Rows are points. Each copy is the shape, with its points in the same order, turned, moved and blurred by noise. Say if it was mirrored as well.

Shape, 5 rows:
| -0.003 |  0.050 |
|  0.032 | -0.022 |
|  0.024 | -0.073 |
| -0.049 |  0.058 |
| -0.013 | -0.006 |
Copy 1 (5 x 2):
|  0.022 |  0.014 |
| -0.044 | -0.034 |
| -0.060 | -0.082 |
|  0.065 |  0.003 |
|  0.000 | -0.040 |
Copy 1 is: mirrored
Copy 2:
| -0.024 |  0.031 |
|  0.037 | -0.024 |
|  0.048 | -0.068 |
| -0.065 |  0.023 |
| -0.013 | -0.024 |
Copy 2 is: only turned
Copy 3 (5 x 2):
|  0.046 | -0.028 |
| -0.007 |  0.041 |
| -0.056 |  0.049 |
|  0.018 | -0.079 |
| -0.017 | -0.014 |
Copy 3 is: mirrored

Shape, 8 rows:
| -0.003 | -0.026 |  0.040 |
|  0.002 |  0.052 |  0.015 |
|  0.013 | -0.047 | -0.039 |
|  0.007 | -0.027 | -0.055 |
| -0.015 |  0.056 | -0.007 |
|  0.086 | -0.029 | -0.058 |
|  0.019 |  0.023 |  0.021 |
| -0.023 |  0.047 |  0.073 |
Copy 1 (8 x 3):
|  0.004 | -0.017 |  0.043 |
|  0.012 |  0.063 |  0.059 |
|  0.008 | -0.005 | -0.028 |
| -0.006 |  0.022 | -0.044 |
| -0.007 |  0.069 |  0.047 |
|  0.077 |  0.015 | -0.061 |
|  0.028 |  0.033 |  0.042 |
| -0.010 |  0.023 |  0.114 |
Copy 1 is: only turned
Copy 2, 8 rows:
| -0.011 | -0.019 |  0.039 |
|  0.020 |  0.038 | -0.001 |
|  0.000 | -0.081 | -0.019 |
|  0.005 | -0.059 | -0.052 |
|  0.009 |  0.041 | -0.027 |
|  0.076 | -0.086 | -0.023 |
|  0.028 |  0.007 |  0.008 |
| -0.003 |  0.069 |  0.041 |
Copy 2 is: only turned
Copy 3:
|  0.000 |  0.054 | -0.011 |
| -0.015 |  0.019 |  0.071 |
|  0.023 | -0.026 | -0.025 |
|  0.016 | -0.039 | -0.006 |
| -0.031 |  0.001 |  0.061 |
|  0.092 | -0.040 |  0.006 |
|  0.014 |  0.026 |  0.050 |
| -0.036 |  0.085 |  0.055 |
Copy 3 is: mirrored
Copy 4 (8 x 3):
|  0.003 | -0.038 | -0.014 |
| -0.004 |  0.043 | -0.033 |
| -0.024 | -0.031 |  0.065 |
| -0.043 | -0.002 |  0.066 |
| -0.025 |  0.047 | -0.018 |
|  0.028 |  0.009 |  0.105 |
|  0.015 |  0.013 | -0.004 |
|  0.013 |  0.010 | -0.087 |
Copy 4 is: mirrored

Shape:
| -0.058 |  0.020 |  0.041 | -0.018 |
|  0.030 | -0.056 | -0.017 |  0.005 |
| -0.028 | -0.029 | -0.018 | -0.008 |
|  0.006 | -0.026 | -0.076 | -0.023 |
| -0.042 |  0.032 |  0.056 | -0.002 |
| -0.024 | -0.091 | -0.051 |  0.010 |
| -0.022 |  0.005 |  0.035 |  0.033 |
| -0.024 |  0.026 |  0.093 | -0.038 |
| -0.043 | -0.008 |  0.053 | -0.009 |
|  0.034 | -0.062 | -0.021 |  0.050 |
Copy 1, 10 rows:
| -0.038 |  0.016 |  0.068 | -0.041 |
|  0.009 | -0.042 | -0.039 | -0.014 |
| -0.037 | -0.009 | -0.008 | -0.027 |
| -0.014 |  0.007 | -0.074 | -0.050 |
| -0.011 |  0.025 |  0.076 | -0.021 |
| -0.060 | -0.049 | -0.058 | -0.011 |
| -0.014 |  0.005 |  0.045 |  0.015 |
|  0.011 | -0.004 |  0.108 | -0.050 |
| -0.023 | -0.011 |  0.065 | -0.023 |
|  0.013 | -0.038 | -0.050 |  0.035 |
Copy 1 is: only turned
Copy 2 (10 x 4):
| -0.026 | -0.033 | -0.052 |  0.019 |
|  0.020 | -0.045 |  0.064 | -0.037 |
| -0.023 | -0.026 |  0.010 | -0.036 |
|  0.001 | -0.002 |  0.015 | -0.091 |
| -0.012 | -0.022 | -0.040 |  0.051 |
| -0.050 | -0.053 |  0.065 | -0.064 |
| -0.011 | -0.008 |  0.014 |  0.037 |
|  0.028 | -0.065 | -0.060 |  0.061 |
| -0.014 | -0.047 | -0.030 |  0.033 |
|  0.003 | -0.008 |  0.099 | -0.031 |
Copy 2 is: mirrored
Copy 3, 10 rows:
|  0.002 | -0.043 |  0.067 | -0.002 |
| -0.070 |  0.014 | -0.032 | -0.011 |
| -0.042 | -0.041 | -0.004 | -0.019 |
| -0.032 | -0.023 | -0.055 | -0.070 |
|  0.015 | -0.022 |  0.059 |  0.018 |
| -0.093 | -0.065 | -0.058 | -0.012 |
| -0.010 | -0.015 |  0.023 |  0.034 |
| -0.005 |  0.001 |  0.105 |  0.008 |
| -0.032 | -0.031 |  0.062 |  0.019 |
| -0.061 |  0.001 | -0.063 |  0.026 |
Copy 3 is: mirrored

Shape:
| -0.066 |  0.023 | -0.051 |  0.061 |  0.022 | -0.074 |
|  0.001 | -0.047 | -0.053 | -0.029 | -0.063 |  0.030 |
|  0.040 |  0.020 |  0.039 | -0.036 | -0.053 |  0.041 |
|  0.013 |  0.002 |  0.053 | -0.024 | -0.040 |  0.050 |
|  0.052 | -0.029 | -0.042 | -0.006 |  0.015 | -0.017 |
|  0.075 | -0.022 | -0.005 | -0.054 | -0.031 |  0.035 |
|  0.013 | -0.020 | -0.017 |  0.041 | -0.002 |  0.017 |
|  0.005 | -0.048 | -0.048 | -0.026 | -0.019 | -0.034 |
| -0.028 |  0.026 | -0.098 |  0.013 |  0.053 | -0.014 |
|  0.009 | -0.072 |  0.005 | -0.046 | -0.001 |  0.013 |
Copy 1 (10 x 6):
| -0.043 |  0.000 | -0.039 |  0.077 | -0.042 | -0.042 |
| -0.024 |  0.017 | -0.047 | -0.020 |  0.015 |  0.105 |
|  0.032 |  0.032 |  0.050 | -0.049 |  0.010 |  0.063 |
|  0.028 |  0.006 |  0.049 | -0.056 |  0.007 |  0.057 |
| -0.015 |  0.040 | -0.027 |  0.006 |  0.073 |  0.020 |
|  0.018 |  0.057 |  0.009 | -0.048 |  0.075 |  0.071 |
|  0.009 | -0.012 | -0.025 |  0.016 |  0.042 |  0.029 |
| -0.057 |  0.041 | -0.033 | -0.002 |  0.040 |  0.053 |
| -0.009 |  0.030 | -0.102 |  0.015 | -0.007 | -0.033 |
| -0.045 | -0.001 | -0.007 | -0.050 |  0.057 |  0.048 |
Copy 1 is: mirrored
Copy 2 (10 x 6):
| -0.069 | -0.049 | -0.022 |  0.002 |  0.030 | -0.086 |
| -0.017 | -0.040 | -0.051 |  0.036 | -0.066 |  0.059 |
|  0.025 |  0.054 |  0.007 |  0.019 | -0.027 |  0.070 |
|  0.019 |  0.021 |  0.031 |  0.025 | -0.009 |  0.069 |
|  0.014 | -0.022 | -0.027 | -0.036 | -0.067 | -0.007 |
|  0.049 |  0.017 | -0.018 | -0.014 | -0.073 |  0.071 |
| -0.017 | -0.029 |  0.031 | -0.004 | -0.045 |  0.000 |
|  0.017 | -0.059 | -0.064 |  0.010 | -0.039 |  0.002 |
| -0.074 | -0.052 | -0.039 | -0.070 | -0.013 | -0.015 |
|  0.057 | -0.056 | -0.018 |  0.004 | -0.032 |  0.053 |
Copy 2 is: mirrored
